Each row is a point. Examples show where two turns around zero, p and q, send a point. Where does a point land after both, in the order given? Backwards means that the second turn is done in reverse. Each puzzle has new turns, and all numbers are rounded.

Turn p:
[-66 -20] => [-22  65]
[44 -7] => [ -6 -44]
[-5 18] => [18  5]
[27  9] => [ 10 -27]
Turn q:
[-34  33] => [ -1 -47]
[-20   1] => [ 13 -15]
[ 30 -57] => [22 61]
[24 24] => [-34   1]
Where do these land?
q, then p: [-74   7] => [-58 -46]
q, then p: [26 -6] => [23 14]
p, then q: [ 20 -15] => [25  3]
p, then q: [29 14] => [11 30]

Turn p:
[-13 -14 -20] => [27 -7 -4]
[ -6 -15  91] => [-74 -55 -12]
[ 11 -17 -25] => [25  0 20]
[ 24  -6 -26] => [18 13 28]
[-16  52 -20] => [  3  48 -32]
Turn q:
[ 63 -23 -29] => [ 69 -24  -6]
[-2 54 49] => [-15  68  22]
[-28   8 -14] => [-25  -2 -20]
[  8 -22 -21] => [ 13 -27  -9]
[-41 -17  14] => [-42 -16  13]
Where do these land?
p, then q: [ -7  -8 -22] => [24  4  3]
q, then p: [ 32 -47  50] => [-61 -40  20]
q, then p backwards: [-37  26  -5] => [-4 36 28]
q, then p backwards: [ 33 -37  34] => [ 34 -43 -24]
p, then q: [-13   3 -26] => [26  9 -8]
q, then p: [ -9  63 -32] => [ 35  60 -15]

Turn p:
[0 4 2 4] => [4 0 1 4]
[-15  -1 -30 -15] => [-16  30   7 -12]
[ 19  15 -16 -10] => [-3  0 30 -7]
[ -3   6 -24 -12] => [-10  19  15  -9]
[-10  11   0  19] => [18 10 -3 11]
[  9 -17 -29   9] => [  9  12   3 -33]
[ -1 -19  97   4] => [ -3 -70 -54  44]
Turn q:
[12 36 23 20] => [-41  27   1   2]
[15 20 19 -8] => [-30  -1   5 -11]
[-19 -12  19 -15] => [  4 -14  29   6]
[-15  -3 -71  12] => [ 38  -6 -56  27]
[ -4 -24 -16  13] => [30  8 -5  1]
[ 11 -17  26 -21] => [ -2 -13  27 -25]
Where do these land?
p, then q backwards: [ 30   4  -5 -17] => [  2  -5  25 -24]
q, then p: [21 24 17  5] => [-16  24  -5  21]
q, then p: [-44  -9 -35  34] => [ 58  -8  27 -15]
q, then p backwards: [-11  -7   9 -39] => [37  4 18 -8]
p, then q: [-24 -30  -8  23] => [ -6 -20 -40  -2]
q, then p: [29 19 22 -7] => [-29  20 -11  19]

Turn p:
[-47  13  14  -3 -65 -31 -21   6] => [-16  -1 -60 -27   1  -6   7 -59]
[ 49   8 -13  -7  26 -14   6 -28] => [  3  -8  42  23   0  33 -29   5]
[-11   3  -2  13  -4  34  58  -7] => [ 19  23 -11   8  48   8  22  31]
[-20 -13 -23 -13 -39  32 -17  21] => [ 29  20 -29 -41  -8 -26  -9  -2]
[ 97  -5   9  63  31  -4 -18  -5] => [-24  44 104  33 -14   4  -9 -11]
[-39 -14 -12 -10  28 -23 -18 -18] => [-13 -26 -25  -2 -39  23  11  17]
[ 21 -25  16  -8  23  -7  47   6] => [ 29 -19  27  32  18   5  29  10]
[-25  28 -10 -11  16 -36 -21  23] => [-24 -22 -33  25 -27 -14 -19  -7]
[-24   5  20 -23 -15  50 -15   2] => [ -2  -9 -13 -51  21 -28  -2  19]
Turn q:
[-40   1 -18 -27  19   8 -13  47] => [-15   4 -40 -34  19 -23  14  36]
[ 17  11  15 -23   2 -19  29 -46] => [-10 -28  39  30  -1 -24  -8 -23]
[ -9 -39  -9 -13 -41 -41  -7 -37] => [  4   0  34 -40 -24 -21 -39 -37]
[-36  28 -25  20  38  33 -53  -6] => [ -7  20 -49 -16  24   9  62 -30]
[-42 -15   4  28  -1  15  30  38] => [-27  39   9 -19  11  21   4  46]
[-10  19  64  35  27  19 -18  26] => [-30 -12 -25  15  35  68   5  10]
[ 41  36 -22   2 -41 -18  25  -7] => [ 35  23  11  48  -7 -26 -33  -9]
[ 39 -38 -28   1  -4 -33   4  -7] => [ 15  -6   8  -3 -64 -13 -18  -5]
[ 41  -2  18 -23   1  37   2  -8] => [ 37 -40  14  18   6  10  14  11]
Where do these land?
q, then p: [ -4 -20  29  20  24 -20 -17   1] => [ 13   6 -24 -41  -1   1   8  19]
p, then q: [ 33  17 -41  -2  36 -31  17   7] => [ 20  27 -18   0  -2  63  -4 -15]
p, then q: [ 11 -27 -30  12 -76   6  21 -37] => [ 43 -34   5  53  22 -26  47 -16]
p, then q backwards: [  3  18  48  14  19  -5  23 -28] => [-27  15  42   0  28  21  19 -15]
q, then p: [ 30  -3 -10 -37 -43  -8   3  33] => [  5  -1  34   8 -41 -22 -26 -36]
p, then q: [ 18  -2  28  -1  26  62 -31  31] => [-43 -31 -25  -7   7 -10 -61  14]
q, then p backwards: [-20 -26 -33   6  20   8  12  44] => [-40 -15 -16  23  19  38 -16  -3]
p, then q: [-48   2 -26  -3  -7  48 -18 -68] => [ 35 -12 -34 -23  38 -48  28  52]
q, then p: [-40  21  14 -36  13 -24 -12 -14] => [ -7 -34 -22   8 -37  31  17  17]
q, then p: [ 16  21  21  26 -12 -36   2  31] => [-27  36 -10 -23 -30 -16 -19   9]

Turn p:
[  4  11  45  50 -13   4 -10 -47  15] => [ 36 -35  -9  41 -12   5  50  10  19]
[  5   1  -6  26 -20 -30  28  30 -16] => [ -9  17  24 -10  42 -13  30   3 -10]
[ 61 -46  22 -61  26  22  -9  21 -17] => [ 11 -14  26 -21   6 -23 -84  -9  54]
[-19 -12  -2   7 -29 -42 -45   7  -1] => [ 40  33 -25 -34   1  -7  26   4  -3]
[ 40  30 -49   4  31 -13 -14  25  44] => [-20  24  10  -7  -2  33   0 -81   7]
[-10  15 -27 -13 -47 -22  20 -25 -19] => [ -1 -22 -16 -32  32  21  14  18 -39]
[ -5  -5 -22 -38  11  -4  27  23  46] => [ -8  23  -1  17  16   7 -45 -33 -35]
[-25  29   3 -35  53  97 -16  44  37] => [-51   0   3  36 -89 -39 -56 -41 -17]
[-23 -41  49  41 -43  47 -28 -41 -45] => [ 18 -45 -46  10 -16 -52  34  69  38]
[ 34   4  22  40  23 -27  14 -58   1] => [ 22 -23  17  33  15  51  32  11  41]
[-64  31  -1 -12 -29 -19   2  21 -37] => [ -5  19   7 -35 -16 -16  23  42 -62]
[  1 -18 -34  -9  37 -12  32   0  -8] => [-34  25   8   5  23  31 -25   9   7]
Turn q:
[ -1 -19  18  -4  52  41 -29  63 -22] => [-46  33  19  25 -23  33 -61 -29   4]
[-15  10 -36  -9  38  -5 -15  38  43] => [  8   8  17  25  16 -14 -61  26 -29]
[ 20 -37  16  22  -7 -14  24 -12  16] => [-11  -8 -15 -40 -29 -22  10   1 -15]
[ 35  -1  -9  46 -14  40 -13 -13 -56] => [-32  17 -44 -19   3  64  22   4  22]
[-12  23   5 -40 -23  -2  29  -5  63] => [ 52 -20  43 -11  17 -24   7  -9 -39]
[ 24   3   3 -29  25  -8 -30 -24  21] => [ 11  13 -26  31   7 -20   0 -25 -32]
[-34  -7 -27  18  12  39  -1 -35 -80] => [  7 -19 -43  16 -13  59  -5   1  74]
[ -7 -14 -53 -47  16   2 -13  48 -26] => [ -1  21   5   8  44  -9 -66 -15  39]
[ 18  32  35  32 -40 -52  52 -43 -12] => [-20 -55  -1 -25   4 -22  88  19  -1]
[-27  10  47  12 -58 -40  -4 -16  52] => [ 29  10  45  -9 -27 -43  65  29 -21]
Where do these land?
p, then q: [-17  -1 -15 -24  24 -15 -27 -46  26] => [ 20  31 -14 -19  29  51  -3   1  -6]
q, then p: [-28   4 -29  36 -42 -27  24  35 -35] => [ 19  43  16  32 -13 -32 -42 -33 -31]
p, then q: [ 42  25 -39  52 -12  22   8  11 -13] => [ 45 -55   4  -5 -42 -21 -15  -3   8]
p, then q backwards: [-13 -39  33   8 -15 -29 -21  35  42] => [ -9 -17 -17 -50 -19 -14 -50 -21  26]
q, then p: [ 36  25   7 -33  49  27  23  23  43] => [  3 -10 -10 -26 -33   7   7  64  54]
q, then p: [-53  -7  30  26   9  29 -43 -41  25] => [-13 -51   2 -15  40 -43  47 -30  -1]
q, then p: [  8 -10 -20 -67 -44  45 -12  53  -4] => [ 33 -43  28  19 -70  45 -19 -18  15]
q, then p: [-45 -59  -1   8 -15  -6  -5 -23 -32] => [ 28 -10 -27   0  31   1  -1 -61 -34]
p, then q: [ 13  16  -1   4  37 -29 -17  -8 -39] => [ 18   4  46  -9  -2  15   6 -32 -26]
q, then p backwards: [ 56  46  35 -10   9 -19  69 -39 -12] => [ 33  57 -29  31 -72  32  27 -18   5]

Turn p:
[ 40  -1   3   9  20 -11   4   7 -73  21  -8] => [ 52  27 -25  20  15  -6  18 -10 -23 -48  -9]
[ 14 -31 -28  27   8 -26  17   0 -14  45  13] => [ 10   7  -9  14  21 -55   9 -15   9 -17 -39]
[  5  -7  37  -1  -8 -18 -27  22  45 -30  33] => [-29 -20  34   2  18   9  12 -10  34   4  54]
[ 23   7 -18 -33   6  -2  29  15 -19  41   4] => [ 34 -18 -27   1  20   6  22 -18  -4   4 -40]
[-55  -1   3   6 -22 -15 -24 -76  45 -42   7] => [-58  37  62 -46 -31  -7 -21   6  -5  40  13]
[ -5  21 -26   1  31  22  -7   3 -17  34  15] => [ -7  10 -29   2   8  20 -12 -11   9 -25 -43]
[-10  11  -6   1 -18  32  16 -17  44 -94  20] => [-17 -23  51   7 -66  28 -40 -21   9  34  37]
[-14  66   1  17 -20 -30 -39  -3  29 -47   4] => [-10  46  11 -20 -22  30 -12   5  57  29  48]
[-30 -29  14  23 -16  14  21  48 -12  14  -2] => [ -8 -18 -13  54  30 -18 -18  27 -13  11   2]
[ 43 -10 -12 -13 -32  32  -3  12 -21  30 -28] => [ 56 -33 -12 -16  12  -4 -10  30  -8 -21 -16]
[-56 -35  13 -53 -24 -25  -6 -27   2 -32  -2] => [-27   6  28 -33  20  -4  -8 -15 -56  56  27]
[ -9  27   0  19  20 -18  13  -5  51 -33 -29] => [-30   5 -12  -2 -57  -4  19   6  27  26  24]
[ 32 -30 -15  -7  38  31 -11  28 -35  39 -26] => [ 19 -29 -53   0  16 -10  -2   2 -26 -59 -19]
[ 23  12  34   2  16  12  17  -7 -26  54  -1] => [ 17   4  -5  16  17  15  43  23 -11 -33 -38]
Turn q:
[-23 -40  16  15 -15 -20 -11  21 -36  -3 -15] => [ 12 -22  -4   5  19 -44  -5  37   4 -23 -21]
[  3 -67  51  14  20 -49   6   9  -2  -4  -9] => [ 32 -17   6 -34  17 -41  46  59  17   1   0]
[ 28  23  -3  23 -19 -14  21  69  16 -12 -12] => [ 45  11   6  50  48  14  20  -9 -21   1   6]
[ -5 -29 -15 -54 -33  35 -13  -4  14 -15  29] => [-30  26  30  -8 -22 -17 -31   4 -29 -27  44]
[-28  24  36  -6  67  22 -14 -18  13   5  -8] => [-61  -6 -14 -13  -4  17  30  14  11  50 -17]
[  1  39   1  21 -14 -60  18  19  -7  11 -11] => [ 41   2 -27   5  40  35  10  -2  15 -22 -26]
[-56  28  -3  16 -15 -10  23 -10   8 -15  -6] => [-17  33 -25   2   6   1  15 -16  -3 -27 -47]
[ 27 -33 -18  40  -4  -2 -27  -1  10   6  22] => [ 29  -5  35  21 -24 -18  -3   3  40   3  11]
[  8  17  24 -24 -18  11 -97  -9   3 -20  12] => [-54 -23  -1  40 -25  25  -8  39  27 -32  49]
[-19  -6 -27   0  46  -5   2  -8  37  15 -41] => [  8  29 -13  -4 -30  15   3  26 -10  51 -32]
[ 10  37 -39 -51  -5  54  22 -15 -31  -1  51] => [-43  11   4 -19   7   9 -61 -71 -16   4  37]
[ 18  24  -8  12  -5  -1  61 -22 -48 -30  -4] => [ 20 -14 -48 -20  18 -21   3 -66  -9  -5   0]
[ 36 -16 -15  -5  -6  39   8 -31  23  61  -8] => [ 16 -25  50 -22 -50  26 -17 -19 -23  23  -3]
Where do these land?
p, then q: [ -8 -28   5 -40 -21   2  12 -25 -31 -18   9] => [-13 -59 -12 -28   8  -5 -12   0  10   4  11]
p, then q: [-19 -17  -7  40  15 -27 -53 -21 -28 -20 -27] => [-27  30 -38  14  36  30 -17  -7  36 -31  19]
p, then q: [ 33  14  26 -37   8  -5  31 -26 -45 -25 -52] => [ 28 -42  -2 -12  25 -12 -32 -63 -24 -18  34]
q, then p: [-41 -12  -6  49  34 -15 -15  -8 -30  15   3] => [-23 -18 -37 -32 -11 -38  22  28  18  23  14]
q, then p: [  1  16 -27 -26  26 -14 -45 -10  45  18 -33] => [ 18 -28 -14  16  25  26 -45  45  30  -3 -18]
p, then q: [-36  38  34 -15  -9  22  37   0  23 -46  17] => [-29 -38  63   9  -3  -8   1 -22 -12 -13 -43]
q, then p: [ 19 -36 -20  13  20  49 -32  -7 -25 -17   5] => [-16  24  29  -8  50 -44   8  10  25   9   4]
q, then p backwards: [-46 -47 -23   6 -37  12  11  37  35  34  19] => [ -7 -20   9  42 -35  12   3 -69 -35  14  28]
q, then p backwards: [-13 -12  11  27 -36  -6  48 -40  20  10   6] => [ 48  -3 -14 -12  28 -10   6 -55 -10  14   9]
p, then q: [ -2  33 -38 -37  35 -11  -2  40  19 -40  18] => [-17  20  32 -19 -74   5 -28 -26   8  -6  -7]
p, then q: [ 39 -11  34  18  10  -7  -5  33  14  24  18] => [ 18  36   4  -6   5 -33  45  -9   7  22   5]
p, then q: [ 38  41  32 -28  12 -15 -27   3 -20  40  18] => [-11  20 -13  -8  -3  -4  22 -44 -39  54  28]
p, then q: [ 34  21 -21  30 -57  18  40  25  22  24  -2] => [ 62  -9  42  29 -12  16  33  35 -14  15  10]
